Each wall is flat, endless, passes through zero and stands at right angles to its row. A trip goes straight from one point to another. List the walls that it crosses, first one first.
In the rows, zero is written as 128.

Walls:
(1): [176 137 144]
(2): [124 107 133]
(3): [105 174 152]
(4): [108 152 156]
(5): [112  90 105]
Trips:
[171 172 129] to [134 145 147] -> none
[171 137  50] to [147 173 148] -> 5, 3, 4
[133 158 134] to [143 114 126] -> 4, 3, 2, 5
[199 111 166] to [ 98  29 102] -> 5, 1
[ 90 131 146] to [163 132 121] -> 5, 2, 1, 4, 3
[203 178 147] to [132 137  92] -> 4, 3, 5, 1
[115 179  77] to [226 221 132] -> 1

Walls:
(1): [114 216 114 133 122 146 124 164]
(2): [139 124 179 198  86  85 235 132]
(3): [ 85 149 155 155 142 108  50  99]
(4): [179 111 142 114 111 147 134 127]
(5): [122  88 186 133 158 130 136 173]
(6): [168 105 155  85  99  99 112 134]
(7): [117 126  99  73 165 115 171  17]
(8): [138 201  99 102  60  75 149 188]
(9): [125 117 103 161 152 116 115  98]
Trips:
[115 139 167 151 139 128 214 105] to [101  89 119 144 166 119 142 147] -> 9, 7
[137 135  87 144 168 137 132 177] to [131 138 101 166 182 178 193 124] -> 8, 2, 7
[ 65 166  97 157 102 101 107  73] to [131 170 157 129 116  77 157 141] -> 2, 9, 6, 7, 5, 3

Walls:
(1): [132 129 165 127 129 126  69 158 130 147 163 163]
(2): [150 107  69 106  75 112 137 135 141 102 126 166]
(3): [180 115 129 165 139 131 146 154 151 127  73  23]
(4): [140 130  92 120  84 148 143 143 133  98 162 138]
(5): [116  66  82  98  79 169 109 136 222  98 107 158]
(6): [ 52  79  91 130  90 118 108  81  74 151 171 111]
(7): [155 167 136  93  98  73 160  97 138  95  70  61]
(8): [ 76  95  75 100  76 128 122  90  96  80 159 159]
(9): [ 79 186 178  94  81  74  95  81 121 158 102 179]
(10): [137 147 114 133 154 158 152  64  99 106 127  72]
(11): [ 96  94  99 163 174 119 106  92 122 121 168 122]
Trips:
[ 46  92  89 119  80 124 144 139 209 109  78  99] to [ 66 157 106 101  82 145  81 129 162 122 186 196] -> 3, 11, 7, 1
[ 51 149 141  25 162 143 129 174 108 181 143 121] to [178 147 142 118 132 154 142 179 110  95 226  97] -> 8, 4, 9, 6, 10, 3
